Each row of a before or after table is a point. One or more steps were done to the points. Then noise was added and the rows were shuffled. The steps act on how far a point lies along the listed directions, d1 being the first. What was done? A step turns or swaps two directions, mirrors them in a line or flattens them onto one, adds a multiple of one to another, or multiplies one. Angles are multiples of 10 degrees, from the lower direction toward the higher: turns from -170 to 170, lines from 10 to 170 but not 90. Use the fewest steps. Two steps may share a direction if one is a turn and the other turns, adds or multiplies; they go together, in the order done. Otherwise the lowest direction goes first.

Directions:
(1): [ 5 56 16]
(2): [ 27  12 -50]
Before (14 x 3):
[[  6  41 -14]
 [-18 -12  22]
 [ -8 -12   3]
 [-30  17  84]
 [ -4 -25  -6]
 [-40 -53  46]
 [  2 -22  -6]
 [-29 -83   4]
 [ 12 -60 -18]
 [ -1 -19 -26]
 [  0   1  22]
 [-33 -71  50]
 [ 20  25   5]
 [  8 -66  -2]]
After (14 x 3):
[[ 34 -55 -36]
 [ -3 -16  -5]
 [ -5  42   3]
 [  5 -25 -19]
 [-45   8 106]
 [-17 -63  13]
 [ 13 -16 -40]
 [  8  22  23]
 [ -5   1  32]
 [ 35 -48 -53]
 [-14 -13  10]
 [ -1 -72 -43]
 [  9 -21 -22]
 [-22 -47  19]]
Steps: add -0.7 times d1 to d2

Directions:
(1): [ 43 -35   5  30 -37  46  26 -30]
(2): [ 47  22 -41 -16  35  39   2  41]
Before (12 x 8):
[[ 31  25 -45 -10  47  61   4  15]
 [ -3 -48  41  60 -74 -15  26 -56]
 [-32  62 -25 -54  39 -53 -36  53]
 [ 51 -18 -19   2 -13  59  17 -21]
 [ 68  49 -84 -36  69  51  12  93]
 [  5 -29  30  12 -24 -23  27 -55]
 [  1  38 -31 -34  53 -26 -22  50]
 [ 38  21 -18   4  -6  22 -25  13]
 [-37 -11  44   6 -24 -47  -5 -34]
 [-15  32   1   2  24 -12  -3  -5]
 [ 74   3 -17   3  45  51  -2  10]
 [ 10 -28  -8  -7   6 -20 -17  27]]
After (12 x 8):
[[ 40  17 -29 -16  27  16  -2  34]
 [ 30  27 -18  -3  -3  14 -30  18]
 [  1  23  -2  12  18   4   1  -6]
 [ 67  50 -84 -36  69  48  15  92]
 [ 17 -34  -6  -2   1 -13 -13  28]
 [ 32  24 -29 -24   6   9   0  21]
 [ 48  25 -19 -13  63  28 -12  19]
 [-29 -24  44  44 -50 -53   8 -43]
 [ 17  35 -45 -15  54  48  -3  17]
 [-19 -17  48  10 -24 -30   4 -37]
 [-12 -17  33  -2 -16 -35  19 -52]
 [ 14  13 -12 -21  11  15  -6  -2]]
Steps: flatten d1 and d2 onto the line at 100 degrees

Directions:
(1): [-35  17 -51  59  11 -12  29   9  19 -42  51   7]
(2): [-33 -37  13   2  18   7  20 -48 -10  66  56 -15]
Before (11 x 12):
[[-66 -13 -33  44   6 -11  22 -25  -1  34  73 -10]
 [-25  -3 -25  21  39 -15  40 -30  -3   4  68  -9]
 [-22 -33  33 -14   3  30  23 -60 -31  73  47 -21]
 [-30   7 -28  57  -2   4  19  -1  29 -33  49 -21]
 [-49 -67  28  -3  21  31  26 -88 -13  88  54 -28]
 [-54 -12 -12  62   2  -5  41 -41  18  25 106 -27]
 [-45  19 -46  60   8  14  38 -11   7 -56  55   2]
 [ 47  25  27 -30 -10  -9 -34  27  -8 -39 -58  10]
 [ -4 -13  17 -48  -9  31  13 -14 -16  41 -14  -9]
 [ -5  -5   7  -5  21  17  13  -8 -13  15  58  -6]
 [ 11   2  12 -20 -11  14 -14  28 -15  44 -27   5]]
After (11 x 12):
[[  20   27   -8    0    7   12    0   31   -6  -45   19    7]
 [  17   19    2  -43  -24   24    3   21   -7  -15  -50    5]
 [ -49    9  -45   59   12   15   39  -20    5  -40   62   -1]
 [   1   34  -46   29   27  -23   23   16    6  -65   26    7]
 [  34   52  -12    3  -32   10   -7   48   -1  -86  -52   12]
 [ -14   50  -48   73  -25  -21   19   36   41  -89   32   -1]
 [  13    4   11  -22   -8   12  -12   33  -15   41  -31    5]
 [  24   48  -32   20  -21    6  -17   51   26 -119  -74   21]
 [   7  -29   56  -42   10    2  -16  -41  -25   60    4  -13]
 [ -29    6  -27   54   -2    5   18   -7   26  -27   52  -21]
 [ -34   39  -59   59  -10  -23   -2   42   14  -61   12   13]]
Steps: mirror d1 and d2 in the line at 10 degrees

Directions:
(1): [-46  15   7  74  42  10  30   3  -7 -38   8  45   7  -9  13  71  52  -3
 -16 -10]
(2): [-61  42 -24 -55   0 -37 -43  44 -11  34 -36  -4  19 -45   7  50 -14  -7
 -24  -3]
(3): [ -1 -31 -57 -13 -18  -7  50  38  -8  25 -65  12 -28  42  28  -8  57 -36
  28   4]
(4): [ 20 -38   8  32  -7  -8 -20  -5   2  26 -17   2 -70 -74  62 -18   9  25
 -44 -30]
(5): [ 44  70   4  46  13  -4  12  39  -4  25 -24  12  34   2   1 -39 -23 -23
   3 -81]
(6): [ 17 -22  28 -42 -18  24  46  53  17 -16  34  24  19 -33  55  35 -32  21
  60 -20]
Before (8 x 20):
[[   8  -13  -21    5    3   -3   36   16    7   -4   -6   18   14    2
    16   25   14   -5   30   -2]
 [  42   34   -4    7   13   22   23   23    5   -5    3   13   20   28
    -8  -14   -1  -18   25  -12]
 [  16   33  -37  -44  -27    5   -7   46  -13   40  -36  -20   40   27
   -22  -24    0  -28   39    6]
 [  41   14   16   27  -12    9  -11  -17    0  -14    9   -9   12   31
   -34  -65  -17    5    0  -36]
 [  11  -20   12   32   10   -7   -7  -17  -10   20  -11   -7  -27  -15
    29    2   23   -8  -30   -9]
 [  63  -21  -22   16  -26    7   -4   -5   14   37  -45  -25  -36   19
     6 -106   -7   -6   -6  -11]
 [ -15  -54   29   -7   -3   21    8   19    3  -31   26   18  -17  -56
    56   33  -12   22   11    8]
 [  17   -9  -35  -18  -26    2    1   -3    3   30  -27  -27  -24   59
   -17  -45   11  -29   11   24]]
After (8 x 20):
[[  47   12   28    9  -19   11  -34  -33    2  -15   28  -28   15   25
   -45  -72  -41   19   -5  -25]
 [  12  -45  -80  -39  -44    0   27   17   -1   49  -70  -26  -51   87
     5  -50   50  -46   30   43]
 [  13  -22    9   36    9   -9   -7   -7  -12   19  -15   -2  -30   -9
    33    0   29  -13  -29  -10]
 [  48   29  -17   -7   -1   20   22   28    7    4   -5   10   14   42
    -8  -28   -1  -22   32  -12]
 [ -20  -35   39   15    9   25    5   13    6  -41   39   24   -7  -67
    51   42  -15   25    4    2]
 [  11  -25  -45    2   -4   -5   60   38   -1    6  -34   26    4   18
    28   21   33  -19   38   -5]
 [  65  -56  -54  -23  -51    1   12    1   16   54  -75  -37  -60   40
    14 -122   17  -21    8   13]
 [  21   -4  -69  -74  -52    1   11   55  -13   59  -69  -26   13   53
   -12  -31   25  -44   56   25]]
Steps: turn d1 and d5 by 20 degrees; multiply d1 by 1.3; multiply d3 by 2.5

Directions:
(1): [ 76 -56  -6  62  47  31  24  11 -42 -27   6  28 -22  -8 -16 -23 -26  -2
 -22  -3  11  12 -13 -26 -50  26 -60  12 -18 -33  58 -23  -3 -58  31   4
  12 -55  21  19 -80 -29  31 -32  -5  -9  18 -17]
(2): [  7 -32 -45 -14 -30  -7  -1  44   8   8   1  23  44  50  60   0  36  -9
 -26  -2  -6 -39  37  45 -59 -33 -65  -4 -18 -30  39  -8 -24  38  -2  11
  67  19 -14 -21  51 -31  30 -18 -15  15 -81 -32]
Before (8 x 48):
[[  7 -14  -1   5  -4   2   2  20   3   3  -3   9  22  23  17   5  13  -2
  -25  -7 -12  -7  13  22 -27  -2 -20  -1  -4 -17  18  -4  -7  20   9  10
   23  -4  -3 -13  17  -2  15 -12   0   1 -21  -5]
 [  0 -10 -17  -3  -9  -5   7  10  -2   2  -3   2  11  16   8  -2  17   2
   -3   2  -8 -15  14   4  -4 -15 -15   5   2  -9  14  13  -6  10  12   2
   21   1   5   0  22   4   6  -4   0   2  -2  -3]
 [-12  21 -10 -30 -21 -19  -8   2  15  15  -6   1  13  14  31  -2  15  -3
  -10  -9   0 -10  25  37  -6  -7  -1   1   4   2 -14   2  -4  17 -16   1
   31  21 -18 -15  45 -12  10   5   0  19 -26 -11]
 [ 22   3  24  15  32  21   5 -16 -13 -14   3   0 -28 -29 -24  -7 -15   3
    3 -13  -3  17  -9 -33  10  20   9   6   2  -2   5  -6   2 -25   8  -6
  -28 -20   4  20 -50  -8   1  -9  -7  -1  17  -9]
 [-22   6 -26 -24 -30 -22 -14  23  21  23  -2   3  31  13  18   6  35 -17
    2  -3 -13 -12  24  30 -12 -20  -7   0   8  -2 -22  -2 -12  21 -11  -2
   25  21 -32 -13  51   0  12  -5  -5  20 -34  -5]
 [-53  41  24 -42  -7 -12   0 -26  16  20  -2 -21 -24 -20 -30   4  -2  14
   11   0  -5   6 -15  -9  53  -2  65  -1  35  37 -46  11   8  16 -12  -3
  -43  19 -17   8  25  25 -33  15  14   1  38  27]
 [ 35 -30  -6  15  23  12   5  12 -23 -16   4  17 -12  -1   9 -12 -18   4
  -17 -12  17  -5 -19  -6 -33   1 -31   7 -11 -24  34  -6  -6 -27  24  12
   15 -26  11  17 -23 -17  26 -24  -9  -2  -6 -19]
 [ 51 -40  -7  27  25  12   5  10 -22 -14   6  19  -7  -2   7 -10  -7  -8
  -25  -1   5  13 -10  -8 -47  15 -52   4  -5 -43  44 -25 -12 -21  21 -19
   18 -37   1  15 -37 -26  24 -27  -6   2  -2 -19]]
After (8 x 48):
[[  -4   -2  -10   -1   -4   -4    5   -2   -1    2   -4   -3    1    6
    -4   -1   11    5    3    3   -7   -8    7   -3    9   -8   -1    4
     5   -1    3   16    0    4   12    0    6   -2    8    4   13   11
    -1    0    5    0   13    4]
 [-112   72    6  -98  -58  -40  -20  -12   52   45   -7  -31   16   11
    13   22   37   11   17    2  -18  -23   13   33   66  -39   81  -13
    40   50  -73   26   -2   81  -38    1  -21   72  -42  -17  115   34
   -43   32   10   16  -15   26]
 [ -48   57    7  -53  -33  -32  -19  -16   32   26   -9  -19    9    1
    18    7   16    0    8   -6   -3   -5   19   35   36   -7   47   -3
    18   28  -54   16    4   32  -31   -5    3   39  -23  -17   66   10
   -13   24    7   18   -8    8]
 [  56  -35    6   38   43   33   15    5  -29  -24    5   20  -24  -15
   -10  -18  -14   -1  -15  -16    0    9   -2  -28  -34   21  -41   10
   -12  -28   47  -18   -8  -38   21    1    0  -37    9   21  -67  -33
    26  -30  -15    1   -3  -29]
 [ 120  -86   -3   85   74   42   27   14  -63  -41   12   43  -36  -18
   -19  -30  -38   -8  -40   -4   17   32  -29  -39  -83   46  -97   16
   -18  -69   91  -46  -11  -84   50  -18   16  -91   23   38 -122  -47
    46  -53   -8  -11   30  -29]
 [  10   -9   13   14   10    8    5    7   -4   -3   -2    3    5    7
    -5    5   -1    3  -17   -6  -10    8    1    6  -10   10   -3    1
     2  -10    9   -5    0    3   12    6    0  -14    3   -4   -6    6
     7   -8    5   -5    8    5]
 [  90  -66   -5   61   59   36   22   15  -56  -37    9   35  -34  -13
   -11  -28  -41    4  -29  -13   25    8  -33  -30  -60   24  -67   16
   -21  -44   70  -22   -4  -74   47   13   14  -69   28   34  -90  -34
    44  -45   -9  -10   19  -27]
 [ -65   49   -3  -51  -43  -35  -27   -1   39   35   -5  -21   25   -2
     4   17   35  -12   23    1  -16   -1   16   25   40  -22   50   -6
    24   30  -67   14   -1   35  -28   -9   -9   41  -38  -14   72   28
   -16   20    3   18  -10   17]]
Steps: multiply d1 by 2.5; multiply d2 by 0
